Each row is a point. To make a cloud, some directions were put in groups of two or more. Within a group, all points are equally far from the middle, so they leave a hole (a ring in 2 directions, a hollow ball in 3). The other directions are filled evenly. Then the cloud was stretched, turned, moved and blurred a little. Count the holes, and give their numbers of directions, smallest first.

Cloud (15 x 2):
[[-22 -43]
 [-53   1]
 [-50  18]
 [ 23   3]
 [ 44 -39]
 [  0  20]
 [-54   8]
 [ 19 -59]
 [-36 -31]
 [-45  25]
 [-40 -25]
 [ 38 -54]
 [-25  29]
 [ 23 -60]
 [-41 -25]]
Holes: 1 (2)

Cloud:
[[ 41 -33]
 [-44 -37]
 [ 46 -17]
 [-22 -54]
 [ 47   2]
 [ 16 -54]
 [-47 -32]
 [-22  38]
 [-47  17]
 [ 29  30]
 [-32  33]
 [ 44   8]
 [-50  12]]
Holes: 1 (2)

Cloud, 13 rows:
[[ 10  39]
 [-51  36]
 [ 41  16]
 [ 26 -31]
 [ 47  -8]
 [-60  21]
 [-57  28]
 [ 47   3]
 [-18 -31]
 [-59   4]
 [ -9  44]
 [-30  44]
 [ 44   9]]
Holes: 1 (2)

Cloud, 20 rows:
[[ 21  74  14]
 [  5   0 -41]
 [-70   5 -42]
 [  0  -1  64]
 [-11 -52 -14]
 [ 36  24  -1]
 [  0  28  58]
 [-32 -32 -17]
 [  0  48  42]
 [-10  10 -44]
 [ 26  40  20]
 [  7  35 -26]
 [ 37  42  33]
 [-66  17  35]
 [ 17  64 -50]
 [-10 -13 -22]
 [  8  47  60]
 [ 20  54 -36]
 [-34 -27  47]
 [-36  45 -23]]
Holes: 0

Cloud (19 x 3):
[[-22   4 -57]
 [-57 -17 -52]
 [-10  30   0]
 [ -3  -9 -53]
 [-35 -39 -16]
 [  5 -78 -12]
 [  6 -20  60]
 [ 27  12  57]
 [ -9  -8  33]
 [-53 -30 -31]
 [-53  -5 -41]
 [ -3  -4 -53]
 [ 14  20 -53]
 [ 31  19 -41]
 [ 13   8 -14]
 [  1 -20 -80]
 [-37 -16 -48]
 [-33 -18 -60]
 [-42 -48  45]]
Holes: 0

Cloud (28 x 4):
[[ 23 -24 -16 -64]
 [-26   8  33 -49]
 [  7 -40 -49  19]
 [ 65  19  13  10]
 [-36 -26  12 -22]
 [  3  45 -38   4]
 [ 32  39  12  21]
 [ 67  12 -67 -25]
 [ 86 -15 -31 -54]
 [-43  10  35 -37]
 [-57 -17   6  -5]
 [-14  33 -23  30]
 [ 12 -24   6  23]
 [ 72  23 -52 -17]
 [-46 -31 -12 -13]
 [ 32 -16 -38  31]
 [-39 -17   1  24]
 [  3  43 -36 -42]
 [-31  12 -60  13]
 [-60  22  27 -27]
 [ 64  37  29 -44]
 [ 30  14 -78  -9]
 [-31   9 -67 -17]
 [ -5  49  -2  21]
 [ 43 -41 -71   3]
 [-35  58  22  -3]
 [  7 -44 -58  12]
 [ 48  50 -16  -9]]
Holes: 1 (4)

Cloud (27 x 4):
[[ 34  53  53  11]
 [ 24  28  40  16]
 [ 32  80  14 -16]
 [ 17  14 -61  -3]
 [-18  80 -21  46]
 [-17  29  27   8]
 [ -1 -15 -60 -15]
 [ 12  12 -67   6]
 [ 42  82  -1  35]
 [ 10  29 -17 -51]
 [  8  34 -70  13]
 [ 24  71  44  -7]
 [ -7  37  29 -33]
 [ 29  76  34  19]
 [-20  48 -39 -16]
 [ 40  70 -30  22]
 [ 30  58 -15 -31]
 [  5  -9 -32  31]
 [-10  13  26 -46]
 [ 21 -27  29 -52]
 [ -7  63 -23 -11]
 [-42  41   3  19]
 [-13 -29 -27 -41]
 [ 20  62  23  38]
 [-13  44 -37 -23]
 [-40  53  -2  20]
 [ -3 -32   0 -43]]
Holes: 1 (3)

Cloud, 31 rows:
[[ 24  15  49 -19]
 [-66   5  15   6]
 [-32  -1 -24  19]
 [-41  10 -24  42]
 [-16  44   0  75]
 [-25   5 -23 -23]
 [-20  48  42  45]
 [-43 -19  57  23]
 [ -3  25 -24  47]
 [-15  -8 -30  -3]
 [-50  28  50 -13]
 [-45   4   2 -29]
 [-32 -25 -17  64]
 [-39 -34  36  14]
 [-39 -36   1  54]
 [-12  45  41 -29]
 [ 27  20 -25  11]
 [-44   4  -9  -9]
 [-17 -18  61  39]
 [-45  53  49  67]
 [-43  57  39  66]
 [ -1  32  52  11]
 [-38  17  51 -34]
 [-11   8  52  93]
 [-45 -18  24 -18]
 [-19   3  66  13]
 [ 50  14   6   0]
 [-72  41  31  24]
 [ 20  20 -34 -10]
 [-44 -40  32  54]
 [-20 -42  35  60]]
Holes: 1 (3)

Cloud, 50 rows:
[[ 35 -32  35  -9  36 -30]
 [-17  -6 -51  38  27   9]
 [ 59  28   9 -14   9  26]
 [-26 -13 -15 -18  59 -58]
 [ 15   1  -8  19 -55  35]
 [ 58  49 -35   5 -21 -30]
 [ 48  50 -21  -4  12 -52]
 [-14  71 -24 -22  38 -41]
 [ 59  21  48  16 -30 -39]
 [-13  16 -27  53   6 -42]
 [-45  30  49  -6  -4 -36]
 [ 11  69  26   4 -46 -35]
 [-26  64 -19  37  55 -29]
 [ 14 -42  20  22  47 -19]
 [-67  21  29 -16  17  -4]
 [ 20  52 -18 -51 -37 -10]
 [  6 -11 -15 -29  35  20]
 [ 23  52   9 -29  -8  38]
 [-16  10 -16  11 -35  34]
 [ 23  66  -3 -16   0 -62]
 [ 18 -48 -24  16   2 -41]
 [ 16 -14 -43  10  59 -22]
 [ 40 -24  47 -10   5  17]
 [ 60  32 -41  -2 -16  15]
 [-20 -16  11 -56 -14  -5]
 [ 24 -52  22  22 -23 -14]
 [  6 -40  43 -16   5 -42]
 [-10 -28  44  19  26 -36]
 [-23 -17 -32  15  53 -60]
 [ 79 -29 -28  -7 -24   1]
 [ 24 -32  19 -29  41 -18]
 [ 20  34  38  -2  14 -71]
 [ 66  20  32  15  17 -32]
 [  7 -17 -14  13   2 -67]
 [ 83 -11  10 -10 -36  37]
 [-51  11   8 -46  -2 -12]
 [ 45  -7   7 -19 -50 -49]
 [ 25  36  16 -17 -78 -14]
 [ -8  95  -6   2   9 -10]
 [ 17  81  -4  19 -18 -39]
 [  7  20 -12 -32  59 -21]
 [ 76  24  21  -9 -32 -52]
 [-20  70  -3  46  15  -9]
 [ 94   7  38 -16 -63 -10]
 [ -6  47  53 -14  35 -15]
 [-16  82 -14  34  22 -18]
 [-35  14  24  36  63 -25]
 [-60   5 -41  10  37 -31]
 [ 30  25  53   5 -45  30]
 [  2 -33  10  54  11  -5]]
Holes: 1 (6)

Cloud, 51 rows:
[[ 15 -35  26  37  32  55]
 [ 76   4   1 -18 -23 -16]
 [ 33 -16 -31  45  69  16]
 [ -6 -33  39 -32  26 -45]
 [ 70  -3 -29   4   4  17]
 [ 25 -31  64 -26  -8  29]
 [  9  38 -20  16  56 -70]
 [-17 -18 -41  26 -51  -5]
 [ -8  20 -31  56  21 -87]
 [ 24  40 -72 -11  14 -15]
 [ -9  35  -5  44   7  50]
 [ 17  23 -79 -11   8 -19]
 [  3  -4  24 -23  64 -57]
 [ 66  43   9 -49 -21   3]
 [ 28 -21 -14 -32  14 -65]
 [ 25  18 -42  11 -58 -50]
 [-47 -12 -26 -18 -16  15]
 [ 10 -20  46 -37 -44  19]
 [ 75   4  12 -47  34   6]
 [-24  35  31 -18 -20 -62]
 [ 15  61   1 -44  28 -19]
 [-32  -7 -25  27 -55   1]
 [ 58  39 -34   7 -27   7]
 [-10  -5 -43  60  60 -51]
 [-29  16  21  72 -29   1]
 [-42   5  -1 -43 -15  -2]
 [-16 -46 -37   6  48  36]
 [-17  -8   8  51  74  36]
 [-32  13  65  20 -12 -41]
 [ 50  66  -3  28  -5 -26]
 [-41  11 -10  78 -28 -29]
 [-13  21 -23  70  60  18]
 [ 34 -29  -2  55  23  32]
 [  4  -5  34  -3  29 -84]
 [ 42  71  17 -22  16 -13]
 [ -7  39   6  -3  16 -87]
 [-31  33   6 -43  16   1]
 [ 68  10  26  -8  57 -13]
 [ 66  48 -14 -44  -7   3]
 [  6 -29   4 -24  38  74]
 [  4  20  42 -18  77 -14]
 [-45  25 -10  -6  23  28]
 [ 21  26   6 -80  17  26]
 [  3  22 -17  19 -12  64]
 [ 40 -24 -26  35  41  41]
 [-12   4  46  20  69  35]
 [ -1   3 -70  13 -34 -38]
 [ 46 -27 -13  36 -13 -33]
 [  2 -32  11 -37  48  62]
 [-59 -18  23  51  23 -27]
 [ 44   5  66   5  13 -45]]
Holes: 3 (2, 2, 2)

Cloud, 87 rows:
[[-12 -32  -1 -59 -10  48  16 -28]
 [ 42  36  14  52 -18   9 -13 -27]
 [ 27  25  43   7 -31  -5 -54   3]
 [-45   8 -28 -24 -11  40  -6  27]
 [ 27 -40   6   6 -18  -4 -56 -58]
 [-28  52  -5  38  18  29  14 -35]
 [  2 -36 -25 -22 -53  13 -51 -57]
 [ 32  59  27 -22   6  -5 -18  39]
 [-54  40 -14  12 -38 -11  -2  27]
 [ 21  12   5 -77 -25   2   9 -51]
 [-24  15  34  16 -45  50  22 -16]
 [ 45  50  37  54 -36  15 -39  55]
 [-53  -6 -46 -11  -5   5  -1  56]
 [-34 -33  25 -23 -23  44  29  39]
 [-28 -16 -19 -49  -1 -35 -20  43]
 [ 42 -39  26 -52 -22  -2   4  13]
 [  4  21  33 -27 -25  62  68   1]
 [  7  -8  -5  56 -19 -33 -15  51]
 [ 30  48 -13  -3 -81   2   7  -7]
 [ 51 -38  36  -8  13  -6   2  24]
 [ 16  21  31  -1 -23  44 -42  12]
 [-41 -16 -28 -44  20 -19  27  22]
 [ 28  25   5   8  34  26   6 -40]
 [  5  16 -40  43 -17  13 -32 -50]
 [-10  -7  40  -1  47 -25 -43  27]
 [  6 -11  26  44  -3  48  49 -47]
 [-33  17  36  38   1  -2   1  13]
 [-32 -24 -25 -53  -2  40  -1 -20]
 [ 42 -18  -5 -20 -10  10  -5  12]
 [-25   4  23  50  31  49  -3  43]
 [ -9 -20 -34 -15 -35  16  -9 -87]
 [ 21  22 -29   6  -9 -51  -8 -22]
 [-21  54 -41  24 -56  33  66  26]
 [ -7  -5 -10 -20 -32  56  10  25]
 [-27 -24  10 -54 -11  53  -5 -18]
 [ 24  25  64 -37  15 -14  14  41]
 [ -2 -25  -8  19 -69  56   5  18]
 [ 22 -20   9  -5 -13 -19  24  79]
 [ 19  33  20  15 -45  65   4  60]
 [-23  36 -11 -34 -30 -44  32   9]
 [-24   7  12  58  10 -17   1  14]
 [  0 -57  19   2   3 -36 -37  -9]
 [-10   0 -25  -1 -15  49  55  32]
 [ 24   6 -18  -5   2  -9 -15 -78]
 [-42  69  -5  44 -29  -4  16  46]
 [-27   6  27  13  56  46  13  13]
 [ -4  28  32  50  -1 -28 -11  29]
 [ 23  -7  61  13  29 -13 -24  46]
 [ 31  60  20  40   3 -36   3  12]
 [-70 -44 -27 -36 -24  -6 -27 -27]
 [-28 -13 -17   3  29  18  57 -16]
 [-26 -37 -22 -30   8  42  19 -11]
 [ 12  28   9 -17 -44  -2 -69  -3]
 [-51  -7  22 -15   2  37 -17  11]
 [-45 -32   7  24  39  32 -39 -25]
 [  6  63   2  11 -46  24 -17 -31]
 [ 30 -11  62 -42 -27   5 -38  10]
 [ 18  41   7  -2 -50 -11 -59  36]
 [  3  -5 -34  18 -33  21  -2 -61]
 [ 45  -5  18   4  -8 -16   5 -54]
 [ 15  24  27   2  21 -46 -16 -40]
 [-54  19 -16 -17 -38  21   5 -41]
 [-26 -59   4 -14  39  40  25 -17]
 [-21  23  36 -65   7 -41  18 -35]
 [-26 -23 -23  31  29  39 -45 -13]
 [ 50  35  -4  57 -27  25  35  -5]
 [ 18  -4  54 -35  -4  -8 -66 -11]
 [ 26  -8 -21 -26 -11  26   7  -6]
 [ 10   2 -47  15 -60  17 -50  11]
 [-21   3 -29  -7 -36 -36 -31  69]
 [-19  34  -1  73  -7  41 -11  -5]
 [-40  -1 -24 -46   8 -21  15  44]
 [-30  -4 -36  34  11 -51 -52  12]
 [-14  33 -32  13 -50  37  69   8]
 [ 20   9 -25 -30  20 -48  -5 -22]
 [ 45  -9  20 -56 -31   8  32 -12]
 [ 10  22  -9 -66 -10 -40   6  14]
 [ 18  34 -32  39 -95  34   6  21]
 [-46  61   1   5   5 -24  14   2]
 [-44  30 -16  32 -54  33   3  48]
 [-53  11   9  12   1  31 -37 -31]
 [-55 -37 -13 -53   7   5   2  15]
 [-43  -2  -1 -23 -35 -30 -27  20]
 [-33  25 -26  58  13 -29   3  11]
 [  8   2  61  -9 -26 -19 -30  25]
 [ 45  -4  23  43 -27  14 -13 -38]
 [ 41 -43  14 -19   5  -2 -27   2]]
Holes: 3 (2, 2, 2)

Cloud:
[[  5  20  -5  55  -5  51 -38   3]
 [ 29  35  -4  50  -3  47  57 -50]
 [ -5  -4  -6 -48   6 -26  19 -27]
 [ -2  29 -10  65 -21  38  -8 -32]
 [ 21  18  14 -14 -27   3 -47 -12]
 [-37  11 -14  25  20  27 -62 -32]
 [ 50  -5  12  -7 -11  12 -49   4]
 [  8 -51  26 -49  50  40 -24   1]
 [ -8 -23   5  53  25  44   2  49]
 [ 31   1  17  31  19   5 -11 -63]
 [ 31  23 -13  30 -25   7  73  19]
 [ 51 -36   0 -25  13  56 -73 -16]
 [ 13 -28  33 -48  17  29  25  10]
 [ 14  10  -6  17  51  71 -75  -3]
 [-41  15  63  41  -1  47  -5   4]
 [ -2 -32 -24 -47  16   3  11 -44]
 [ 46  48  10 -11  32  21  52   3]
 [-23  21  41  37 -37  32 -10   5]
 [-35  32  -7 -45  51  38  -5 -12]
 [ 32   4  18  14 -19   6  64  46]
 [ 19 -54 -13 -12  26  41  -8 -24]
 [ 17  43  20  15  48  53 -43   6]
 [-32  -9  28  30  27   3 -30 -24]
 [ 38  -3  -6  49 -82 -11  17 -14]
 [-16  -9 -12  30  37  43  74 -34]
 [-27 -64  10   3  23  30 -33  23]
 [ 23 -18  24 -31   3  32  11  50]
 [ 59  -6   6 -30  44   6  13 -21]
 [ 23  32 -24  16  70   9  14   3]
 [  7  37 -12  34  29  25 -57  28]
 [-35 -30  -5  36  24 -11  36  17]
 [ -5  -4 -32 -38 -30 -11 -59 -33]
 [ 16  18 -27  55  18  30  25 -13]
 [ 26  43 -18 -21  33   2  52  35]
 [-51  21  -5  42  15 -19  64   1]
 [ 37  40   9  -3  -4  47  -7 -39]
 [ 15  13 -12  13  46  76 -74  -5]
 [ 38   0   1  21  -3  -7 -18 -50]
 [-13 -26   2 -56  -9  20 -30   6]
 [ 43  44  36  14   6  29  36 -14]
 [-12 -26  -3  53  21  38  31  21]
 [ 27  48   9  20 -25   3  14 -11]
 [ -8  -4  24 -48  -2  14  -2 -28]
 [-49  -7 -16  55 -13  23 -33 -33]
 [-13  -9  -8 -48 -15  -6 -53  -4]
 [-33  42  34 -28  46  17  13  10]
 [-19  36  15  26  25  40 -53 -10]
 [-34  44 -22 -13  -6 -13   3  11]
 [-28 -50  -8  -6 -33   5 -43 -16]
 [ 13   9 -56  10  26  65 -18 -18]
 [-40   2 -27  17  18 -28 -37 -11]
 [-38   1  12  17 -42  31  38 -17]
 [  7  -3  24  42 -19 -37 -16 -13]
 [ 29  63  -2   6  53  16  -1  18]
 [  5  47  35  64  33   2   4  24]
 [-21 -47  29  -7  15  -4  -4  17]
 [ 14  12  44  34  48   1 -38 -15]
 [-31  11  13  13 -49  14 -16  16]
 [ 24   9  17  27 -37 -34   7 -29]
 [ 21  31  15  67  43  -2  44   2]
 [ 13  27  40   9  84  36 -68 -18]
 [ -7 -20  21  24  64  29  21  31]
 [-15   3  23 -28 -18 -20   2  14]
 [  7 -26  26  16 -23  74  52  10]
 [ 13   9  42  47  31  54  54  23]
 [-53   2  -2  32  16  10  37  11]
 [ 26  29  47  36 -38  -1   7  28]
 [ 10  45  20 -20 -10 -16 -30  14]
 [ 34 -20 -12  51   2   6   2 -27]
 [ -7 -23  34 -22 -13  17 -25 -41]
 [-46  33  20  -4  21  10 -30  47]
 [ 16  30 -26  46 -13  44  -4 -16]
 [ 42  38  -8 -16  23  19  91 -23]
 [  7  41  40  81  18   3  29  21]
 [ 10 -37 -31 -36 -28  28  19 -14]
 [ -1 -45  31 -49  15  35  -8   1]
 [-55 -18  22  35  25  32  -1  -3]
 [-32 -10  28  13  38  22 -95   2]
 [-46 -33  19  37  14  29   3 -44]
 [-16 -18   8 -13  24  17 -65 -51]]
Holes: 2 (2, 2)

Cloud:
[[ 22 -20  -4   9   7 -17  -8  37]
 [-63  29   4  10  25  12 -38 -17]
 [ 36   9 -34  48  14  23  -9  14]
 [ -7   8  42 -41  58   1  32  41]
 [-38 -15   2 -17 -10   1   6 -24]
 [-56   9  31 -44  49 -25  -7 -17]
 [-34   5  38  36  51  -4  18  -7]
 [-13  34  40  48  16 -10  26  -7]
 [-34  30  20   9  -3  -3  22 -26]
 [-44  25  69   3  -4 -30 -33  19]
 [-46  39  28  32  29 -22   1 -11]
 [-27  32  -1   0 -15 -17  24   6]
 [ 16  27   9 -18  70  -9  17 -18]
 [ 53  -8   7  25 -19  25  23 -15]
 [ 17  -7   6 -41  19  -2  29  54]
 [  9  20  52  46 -11   0  12 -32]
 [ 10  12  47  40 -20  11 -27 -14]
 [  5  47 -31   6 -21  42  -7   7]
 [ 23   2 -11  53 -20  18 -22  -4]
 [ 55   4  12 -11  -6  -1 -17  13]
 [-38  51  41  35   8 -20 -16   3]
 [ 11  14  84  31 -12 -23  16  -8]
 [ 13 -22   3  50  -2   5 -14   9]
 [ 51  -3  16 -10 -35 -20  45 -14]
 [-35  20 -12   8  58   3 -36   1]
 [ 28 -11  12 -19  10   7  -4  57]
 [ 35   7  21  -4 -14 -24  47 -34]
 [ -2 -14  35 -41  33  -5   4  41]
 [  9 -11  30  14 -58 -23  39  -8]
 [  2  18 -21   7  67  17 -21 -29]
 [ 29   6  49  -4 -38 -16  18 -41]
 [ 14  18 -52  -1 -23 -21   2   3]
 [ 17  12 -28  -9 -55  11 -24  -6]
 [-17  17  32  45 -37 -51 -13  -4]
 [ 24  53 -18   3  20  23  -9   5]
 [ 26   3   0 -50   8  21  -8  38]
 [-31 -12   5  47 -23 -21 -33  -5]
 [-36  11  33  12  30 -32  27 -38]
 [ 30 -14  48 -18  41  13  -5   9]
 [-58  11 -11  -2  17  15 -23  12]
 [ -1   1  95 -18  28 -26  17  32]
 [-65  25  36  -9  11  -1 -18  36]
 [ 10  25 -57  -3 -18  38   0   9]
 [-19  20  23  15  17 -17  44  -4]
 [-61   8  20 -19   6 -34 -15   3]
 [-59  18   3  20   2   1 -41   1]
 [-12  44   6  -2   1 -14   1  33]
 [ 21   2   9  19  18   1 -43 -23]
 [-24  24   0 -25  -7  36  -7 -19]
 [-50  23  50  -1  54  10   5  -9]
 [ -5  17  14  -4 -20  -7  51  11]
 [ 25  18  75   7 -45 -13  11   9]
 [ -2  -1  61  35 -17 -47   9 -50]
 [-45  16  32  18 -32  -4 -34  16]
 [-20  30  62  38   9 -44 -22   1]
 [-49  26  37   3   4 -51 -35  -4]
 [ -6  47   8  50 -25  17 -23 -17]
 [-19  26  29  72  -1 -30   9  -1]
 [-32  33  17  71  -5   0  12  -2]
 [-42  10  23  68  -7 -13 -14  32]
 [  9  50 -28 -13   0  17 -23 -40]
 [ 29  -1 -27  50 -30  14 -21  -4]
 [-40  37  37   9  70 -17  -3  -4]
 [ 15  12 -20  14  58  -9 -31 -46]
 [-24  29 -25   0 -32  10   0 -38]
 [-20   4  59 -43  25 -43  19 -18]
 [ -9   9 -10   5  75 -26   8 -31]
 [-34  45   0  27 -37   9  -4  10]
 [ 20 -27   3  -6  47  18  31  11]
 [ 52  14  45 -56  13  -2  21  17]
 [ -2  -8  68  19 -19 -51  17  -8]
 [  7 -21  19  42 -58 -11   3 -12]
 [-45  19  32 -20  -7  30   0  19]
 [-37  -9 -23  57  38 -10  -5 -32]
 [-31 -19  -1  32  32  -8  16 -43]
 [-10   7  33   8   1 -46 -11  32]
 [  3   1  61 -46  40  -6 -14  46]
 [ 38   2  20   5 -52 -39  18   9]
 [ 27  13   1  52 -24  -5  34 -42]
 [-41  -5   2  24  57 -20  21 -17]
 [ 11  12  -3 -48  22   9   0  47]
 [ 35   4 -21  42  20  27  -1 -23]]
Holes: 2 (3, 3)
